Each row is a point. Each copy is the shape, with its points in the same order, stretched, turned, moved and blurred by noise. Say if it was mirrored as well.

Shape, 7 rows:
[[ 24  52]
 [ -3  17]
 [-72  30]
 [-30 -69]
 [-18  16]
 [-33  16]
 [ 74  26]]
Copy 1 (7 x 2):
[[  1  51]
 [ -9  -3]
 [ 41 -34]
 [-52 -83]
 [  1 -13]
 [ 14 -25]
 [-49  63]]
Copy 1 is: mirrored
Copy 2 (7 x 2):
[[ -3 -51]
 [ -3  -2]
 [-69  31]
 [ 33  83]
 [-17   4]
 [-27  17]
 [ 48 -72]]
Copy 2 is: mirrored

Shape, 7 rows:
[[  7   5 -45  31]
 [-26   5 -23   7]
 [-16  13  -7 -31]
 [-21 -84  75  60]
 [ 32  81 -22   9]
 [ 46 -35 -31 -19]
 [  3 -93  28   9]]
Copy 1:
[[-24 -11 -27  29]
 [-42  10  -3   3]
 [-41  -4   5 -21]
 [ 85 102  44   5]
 [-67 -70  42  20]
 [ 32 -45 -28 -14]
 [ 71  55  -3 -30]]
Copy 1 is: mirrored
Copy 2:
[[  3  20 -48  37]
 [-14   6 -17   4]
 [ -3  10  -8 -30]
 [  3 -38  91  81]
 [ 17  95 -34  -6]
 [ 68 -12 -27   8]
 [ 39 -58  44  41]]
Copy 2 is: only turned
Copy 3:
[[  -4   17  -39   16]
 [ -37    6  -33   -8]
 [ -34   21  -12  -51]
 [ -63 -113   42   17]
 [   6   85    8    4]
 [  38  -21  -29  -40]
 [ -18 -104   -2  -29]]
Copy 3 is: only turned
Copy 4, 7 rows:
[[  39   18    4   34]
 [  11    9   28   14]
 [ -13   13   18  -18]
 [ -29 -104    3   66]
 [  -7   89  -31   28]
 [  36  -21  -39  -11]
 [   9  -94   -6   10]]
Copy 4 is: mirrored

Shape:
[[ 56  -9  67  53  24   7]
 [ 55  16  51  56  23 -30]
 [-31 -64 -19 -15   2  13]
 [-22 -21 -30 -23 -26   2]
 [ -9 -32 -19  54  78  66]
 [-10  -1 -42 -16 -34  36]
 [ 14  23 -16  35  34 -47]
 [ 76  36  54  48  26 -33]
 [ 34  44  47 -34 -19  39]
 [-37 -49  63  -9   4  18]
 [-28  35 -38 -35   1  -1]
 [  1 -66 -50 -30  74  37]]
Copy 1, 12 rows:
[[ 96  -8  63  51  39 -16]
 [ 83  15  40  54  41 -37]
 [ -7 -75 -19 -20  -3  13]
 [  0 -19 -28 -32 -19  -5]
 [ 28 -51  -7  45  65  89]
 [ 13   4 -28 -29 -28  30]
 [ 36  19 -24  45  51 -34]
 [103  43  30  48  51 -40]
 [ 59  49  48 -49  15  15]
 [-13 -48  65 -22  13  -4]
 [-11  32 -38 -39  20   5]
 [ 30 -89 -45 -27  70  53]]
Copy 1 is: only turned
Copy 2:
[[  56  -27   84   27   -8  -52]
 [  59   -9   65   47    6  -25]
 [ -40  -58    2  -44    3   -3]
 [ -27  -17  -13  -41   -9   15]
 [   3  -56   -1  -16   40 -118]
 [  -7    3  -28  -60  -33  -14]
 [  23    3    1   46   40   -8]
 [  82   12   77   51   17  -25]
 [  25   46   65  -66  -16  -23]
 [ -53  -47   80  -29  -13  -19]
 [ -27   39  -27  -37   24    2]
 [  -4  -78  -14  -68   70  -38]]
Copy 2 is: mirrored

Shape, 13 rows:
[[  24  -75   18    3   -4   40   65   12  -18]
 [  21   -9   19  -20    8  -40  -28  -34   27]
 [ -29  -34    0    1  -23  -17  -39  -26   44]
 [  42  -27   27  -36  -43   -2  -63   27   75]
 [ -42 -110   60  -15  -24  114   -5  -13  -71]
 [ -17    4   10   22  111   -7   72   35   24]
 [  63  -35   -1   25   38   16   27  -11   19]
 [   4   28  -48   57   54  -19   54   39  -13]
 [  36   -7  -42   28  -14    4   44   -4   56]
 [ -31    9   45    7  -46  -55   -6  -16   40]
 [  -9  -91   22  -58  -36   57   17   -6  -77]
 [  81  -35   29   36   20   17    5   24    3]
 [ -29   45   50  -43  -17   36   -4  -48  -23]]
Copy 1:
[[  -6  -74  -22   19    8   17   49   63   24]
 [  -9  -13   45  -28  -28  -41  -31   -7   22]
 [ -59  -21    5   -9  -52  -12  -61  -13   35]
 [   5   -2   43  -21  -98   -9  -61   53   76]
 [ -52 -110   -1    2   10  121  -28   60  -19]
 [  -5    6    4   12  110  -29   29   27   84]
 [  48  -52  -10    5    4  -37   12   13   45]
 [  14   51  -52   53   65  -39   17   10   31]
 [  14  -15  -45   21  -47  -32   24    4   61]
 [ -70   14   58   33  -48  -23   -6  -28   34]
 [ -46  -66  -15  -25   -6   71   10   82  -42]
 [  68  -42   15   34   -1  -25   -8   45   40]
 [ -20   20   54  -19   -5   80    7  -33   -1]]
Copy 1 is: only turned
Copy 2, 13 rows:
[[  39  -73    7   -6  -28   42   49  -17  -16]
 [  36  -18    4  -61    6  -46  -40   -2   43]
 [   9  -42  -16  -16  -16  -21  -48    8   70]
 [  59  -28   -1  -69  -26  -17  -16   76   91]
 [ -19 -105   25  -18  -87   81  -26   21  -41]
 [ -16  -36   -8  -16  105    1   47   -1  -14]
 [  72  -49   18  -28   33   25    4  -19   17]
 [  34   13  -28   33   71   14   19  -13   -7]
 [  52   -8  -13   -4   22   12   29  -29   74]
 [   1   -7   13   -3  -17  -78  -14   30   62]
 [   3  -52  -11  -40  -89   41    2   -1  -41]
 [  94  -39   29  -24   17   19    7   23   -3]
 [ -43   36   51  -43  -32   -9  -24    5   13]]
Copy 2 is: only turned

Shape, 14 rows:
[[ -21  -39    2  -28   -8   36    9    1  -10    0    5]
 [  18  -39   17  -62  -18   19    2    1   59  -31  -94]
 [  -6   17   39  -56  -21 -106   24  -49  -39   18  -29]
 [   0  -12    5   -9  -14   28  -36   39   43   -3  -13]
 [  -4  -11    2   38  -18  -57   32   22   -6   30  -62]
 [ -14  -21    2    8   10    9   -8  -95  -13   33   19]
 [  21   68   60   31  -11   21   50   14    8   31  -10]
 [ -20  109    9    4   13   15   23   25  -18  -40    6]
 [  -4  -24   19  -36   -3   25  -32  -65  -40   39   -3]
 [   6  -23   14   39    0   -3   11   38   11   12    4]
 [  38  -20   -6   28   -4   18  -23   35  -30  -88    3]
 [ -23  -25   88   13    2  -21   -8  -34  -32  -11  -28]
 [  -5   13   45   32   63   32  -18   33  -44   25   17]
 [ -17   -9   43   36  -16   -2  -15  -11  -51   22  -11]]
Copy 1, 14 rows:
[[   3  -17   15  -11  -18   60   -3    6   -1  -17    2]
 [  65  -38   24  -51  -41   34  -41   22    6    1 -100]
 [ -26   16   12  -60  -56  -87   -4  -32  -55   -5  -41]
 [  18  -38    3   21   -5   34  -42   33   31   -3  -30]
 [  -6  -22   -5   35  -38  -22    8   27  -60   33  -80]
 [ -30   -6  -16   -9  -14   41    8  -90    6    0  -13]
 [  10   53   34   31   -8  -10    8   26   29   78  -37]
 [ -22   86    5   36   11  -12    0   49   45  -13  -36]
 [ -14    5  -12  -33   -5   48  -37  -67  -22    3   -1]
 [  10  -34   10   48   -1    9   11   30   -6   19  -20]
 [  70    3   19   59   18   11    1    6   -4  -67  -30]
 [ -19  -14   76   11    5  -20  -13  -38  -39    9  -61]
 [ -34    4   10   41   74   20   -2   19   -6   30    0]
 [ -20    9   24   41   -3   10  -21  -24  -38   16  -21]]
Copy 1 is: only turned
Copy 2 (14 x 11):
[[ -62  -23   -5  -21  -13  -10   27   13   21   -2   18]
 [  -5  -73    5  -65  -25  -27   48   36  121   18  -29]
 [  24   49   25  -52  -69 -106   41  -39    6   31   17]
 [ -28  -51   13  -39   40   -2    1   17   42   31  -21]
 [   7  -15    5    5  -22  -64   46    7   -7   42  -73]
 [ -52   23  -30   29  -31  -15   22  -78   33   30   27]
 [  16   43   58   21    5   30   55   19    8   57  -23]
 [   7   92   25  -50   40   24   38   18   -1  -14  -30]
 [ -57   25  -20   -4  -56  -20  -12  -30   45   34   39]
 [ -14  -31   11   26   31  -24   27   13   -9   27  -23]
 [  21  -23   -9   10   30  -14  -20   28   25  -73  -28]
 [ -38   31   52   34  -28  -75   18  -15   56    1   -1]
 [ -41   67   -2   43   42  -18   -3   41    5   35   14]
 [ -41   30   27   37  -28  -36   -7   -9    6   19  -20]]
Copy 2 is: mirrored

Shape (15 x 12):
[[ -7   7  10 -47  73  68  45  36  39 -24 -27  39]
 [-32 -45  26 -20  -1 -36 -75 -12 -29  32  62  11]
 [-19 -29  -4   6  48  23  61  18  83 -37   6  47]
 [-27  -1  65 -26 -19 -73 -39 -15 -26  -8  57 -24]
 [ -1  26 -56 -50  38  11  58   1  28  25  14  31]
 [ 11 -12  30  18  -4   2   3 -20 -55  -2 -13 -49]
 [ 12   5  -8  -7  -2   8 -15   0 -10 -34 -85  -7]
 [  7  22   9 -17 -18   7  14  41  13 -27   3  44]
 [-32  11 -23 -55 -54  63  36 -47   4  44   9  19]
 [-18 -34   2  15  14   3   7  64 -40 -47  -2  -7]
 [ -9  24  39  56  14  -3 -70 -23 -23  45  78 -14]
 [ 66 -33 -13   6  50  29  37  30  28 -56 -24  43]
 [-32  42 -48 -81 -26  55  -3 -71  16  -5  65  -3]
 [  2 -12   1 -30 -30   1 -23  28  18   6   2 -55]
 [-44  25 -54 -18  36  32  34 -13  55 -12  10  48]]
Copy 1, 15 rows:
[[ -72   12   -3  -77   73   32   -2  -22   52   -5  -56   20]
 [  27  -54   43  -19  -55  -61   19  -25   -7   27   74  -24]
 [ -22    3  -32  -26   56    5   -1    4  121    3  -13   39]
 [  65  -11    8  -26  -31  -73   88  -22  -11   -8   64  -27]
 [ -29   32  -69  -32   37   26  -41  -54   29   42   -5    9]
 [  26  -21   26   36    8   18   56    6  -29  -12  -12  -48]
 [ -24    0   -2   18  -37   15   24   -1  -13  -64  -70  -18]
 [  -1   31  -23  -40  -13    2   13   18   16   -5  -17   48]
 [ -45   45  -12  -14  -53   75   12  -65   32   71   11    3]
 [ -28  -41  -14    3   23   -7   27   57  -16  -38   12    1]
 [  66   27   89   21    9  -55    5   -6  -19   24   63   -2]
 [  11  -34  -19  -30   51   38  -31   33   54  -39  -63   31]
 [ -15   65  -21  -47  -38   70  -19 -108   29    7   81   -2]
 [   0   23   -7  -19  -34    3   11   32    4   -9   12  -74]
 [ -49   47  -39  -15   19   13  -32  -53   72    4   16   42]]
Copy 1 is: only turned
Copy 2 (15 x 12):
[[-24 -16  45 -30  55  56  69 -33 -10 -18  30 -47]
 [-33  20  -1 -12   0 -34 -64 -27 -18 101  28  34]
 [  5 -43  46  -7  20  44  78 -30  58  18  35 -36]
 [-27  34  21  -5 -11 -85 -57  25   1  48  28  13]
 [ -2  48 -18 -13  18  21  91  -1  17  36  49 -15]
 [ 34  43   4   5 -25 -42 -19 -31 -44   1 -41 -24]
 [ 29  55  -1 -53  19  12  -4 -38  14 -29 -54 -35]
 [  0  38  48 -25   2  49   8  17  20   5  27  -7]
 [-62  66 -28 -15 -62  36  62 -43  -3  20  -1  35]
 [ 42  37  68 -10  -1   8 -46 -52  -9  19  21 -58]
 [  0  -5 -43  78  -5  -6 -67   5 -34  50  10  29]
 [ 78 -18  41 -60  40  59  50 -12  -2  -3   2 -30]
 [-49  40 -73 -32 -47  11  41 -34  18  -6  82  49]
 [-22  33 -26 -41 -39  -2 -29  -3  -1  32   2 -52]
 [ -9  11 -15   0  26  46  71 -45  64   6  48   0]]
Copy 2 is: mirrored

Shape, 18 rows:
[[ -4  23  21 -13 -27  -6  49   1 -11  74   7  -7]
 [-23   2 -19 -13  11  26  -8  -5   1  26   8  -9]
 [-14  11  13   5   6  23 -11  30 -23 121   8 -18]
 [ -1  25   6  39   7   2  11   4 -27 -23   8 -12]
 [-26  18 -13  32   1 -45   2  39 -14 -24 -28   1]
 [-23  16 -15  25 -41   3  28  28  13  18  10  32]
 [  0  14 -15  23 -35  -9 -13  -7  -1  -9 -12 -20]
 [ -1  22 -15 -16 -37 -28  -8   6 -19 -23   6  10]
 [  8 -16  21  -5 -12  21   2  33  24 -23  10  -6]
 [ -6  14  -5  18   0   8   0  -4  -9 -20 -47  -6]
 [ -4   1 -14  44   2   2  -2   4  -9   8 -21  -8]
 [ 30 -51 -22  -5   2  23  11   3 -25 -15 -24 -15]
 [  2  18   6   3   7 -61  30  14 -10  21  11  -3]
 [-15  22  17  -9  -9   4  -9  -6  28  -6  -6  -8]
 [  6  -7  29  23   2 -26  13  35  -5 -16 -20  52]
 [-18  17  16  11 -27 -29  -7 -10 -23 -14   5   2]
 [111   7   5  -9 -11  10  48  10 -21   8  -5  19]
 [-11   4  20 -15  -8  25  -7  35  -7 -19  -9  -1]]
Copy 1, 18 rows:
[[ 24   0  61  -4 -30  52  16   3   1  65 -15 -23]
 [-14  20  -1 -18  -2  36   3  34   5  14  15   7]
 [-16 -10  72   0 -42  60  26  78  26  59  20 -16]
 [ 20   5  -9  28   0   4 -11 -16   8 -10 -16   2]
 [ 45 -10   2  10 -10 -46 -31   4  -3  10  -1 -26]
 [ 29  19   6  -4 -35   0   0  -8  35  62 -32   6]
 [ -6  -1  -9  -2  -2  -3 -26  -3  -8   9 -30 -20]
 [  9  -3   3 -21 -40 -15 -37 -18 -18   7 -15  -9]
 [-15   8 -11 -18   2  -9  31 -23  23   3   2   7]
 [ 14 -12 -13 -15  31   3 -36  -3   9 -15 -10 -23]
 [  1 -15 -10   8  12   6 -17  18  13  12 -16  -5]
 [-13 -35 -44 -28  25  28  10  -2  -8 -10  -3   6]
 [ 36  -9  41   7 -22 -11  -6 -10 -21  46  11   5]
 [-19  22  15 -18  11  -4  -9 -16  10  10   0 -12]
 [ 25 -29   0  -5   0 -26 -18 -33  36  19  16  14]
 [  0  -3   8   6 -25  -8 -38 -14  -3  16  -4 -24]
 [ 27 -60  15 -33  -6  25  13 -49   6 -16 -41  53]
 [ -1   3  -5 -22 -10  -1   9  -6  20 -14  13 -16]]
Copy 1 is: mirrored
Copy 2 (18 x 12):
[[ 10  -3   2 -14   6 -24  76 -14 -13  11  27  13]
 [-37   4 -22 -16  17 -18   2   7  -7  11  -6  -6]
 [ -3   1   3 -51  33 -97  26   3 -10  14  48  12]
 [ 20   5   9  43  19  -7 -21  -6 -17  13  -5  -3]
 [ 26  13   8  33  -8 -30 -10  36  -8 -32 -26  31]
 [-17   8  16  26   2 -23  23 -12   8  13   2  56]
 [  8  25   8  15 -26 -14  -4 -16   0  18 -26  -4]
 [ 17  34 -27   4 -16  14   0 -10  -3   2 -33  21]
 [-16  -1   2  22 -14  19 -23   0  32   6  30  -3]
 [  3 -20  -1  28 -16 -14 -19 -10 -10 -12 -31  -8]
 [  6  -8  16  19  -1 -35 -17   8 -10  16 -14   6]
 [ -4 -40 -39   8 -29  18 -36  21 -19  39   2  -5]
 [ 42  16   0   1  12   0  45  40  -1  -5  -6  17]
 [-16  14   8   5  -8   5   7 -14  21 -12 -12 -18]
 [ 31 -24  15  20   4   8 -24  15  12 -17  -5  48]
 [ 20  38  10  -1  -6   7  -1 -15 -20  -2 -24  11]
 [ 69 -67 -46  34  -6  37   4 -21  30  52  13   3]
 [-13  -3 -15  14  -9  -2 -31 -12   6 -19  17   5]]
Copy 2 is: mirrored
Copy 3, 18 rows:
[[  1 -46  28 -12 -21 -11  56  13  25   9 -23  -9]
 [ -9 -23 -19 -27   4   3  13  10 -14  13  25  -9]
 [-27 -93  33 -27 -10  -1  34  26 -20  17  23 -38]
 [ 38  15  -5  20 -11  -9  25  -6 -19   1   4 -28]
 [  7   4 -30  69  -1 -10  18  31   4  -9  -9 -31]
 [ 20  -6  21   2 -23   5  39  54   9  -3  24   7]
 [ -6  17   1  10  -5 -13  11  19  24  15  18 -34]
 [ 12  26  -4  15  22 -41   3  22   8   0 -21   3]
 [ 11  12  33 -17  16  18   4   4  10 -44  21 -12]
 [-12  19 -28  16 -23  11  18   9   0  -7   1 -33]
 [ -1 -10  -9  25 -26  13   6  18   5  13  23 -38]
 [ 10 -10 -22   0 -20   9 -52  -3  24 -12 -16 -28]
 [ 22 -18   2  52  14 -19  30  -5  23  11 -30  -7]
 [-19  18  12 -16   6   9  38   0   8 -12  19  -4]
 [ 13   2  29  63 -15  14   0   0 -16 -27 -16   8]
 [  4  15   7  25  -6 -35  17  -3  -1   4   8  -8]
 [ 53   7  43  -4 -10  21 -17 -13  24  16 -84 -29]
 [ -3   8   8 -15   3  -1   7   8 -11 -42   4 -11]]
Copy 3 is: only turned
Copy 4:
[[   8   26   42  -19   23   -9    5   27   27   77   14  -45]
 [   6    0   16  -11    7    8  -21   -4  -20   24   20   19]
 [ -27  -10   37  -53   14   27  -51    0  -14  107    5  -22]
 [ -15   15   26   -9   30   -6   26  -35  -37  -29   -4  -39]
 [ -54   29  -19  -29   35  -40   33  -18  -21  -11   -6  -28]
 [  -4   21  -36   14   29    8   35  -22    4   39   27  -21]
 [ -24   33    2   37   14  -14   -4   -3  -22  -14  -12  -14]
 [  -3   35  -15    5    5  -40   -9  -15   26  -22    0  -32]
 [  15   22  -15  -15   11   34   16    5    4  -26  -14   -4]
 [ -18   44   11    5    2  -22   28   -2  -48   -8  -30    6]
 [ -31    6   11    8   11   -6   13   -9  -52    2   -4  -12]
 [  -7   12   27   16  -55   14   16   27  -27  -28   10    0]
 [ -14   -2   30  -31   34  -46   10   18   25    8    8  -62]
 [  14   31   -1   -5   39   -9   -1    3   -2   -4  -16   10]
 [  -3    9  -24  -30    4  -23   70  -13    2   -8  -48  -40]
 [ -26   19    8    5   31  -34   13  -23   19  -15  -25  -32]
 [  76   48   31   15  -56    0   13   36  -10   -6  -16 -102]
 [  -2   42  -17  -35    5   16   17  -18   -5   -7  -16    4]]
Copy 4 is: mirrored
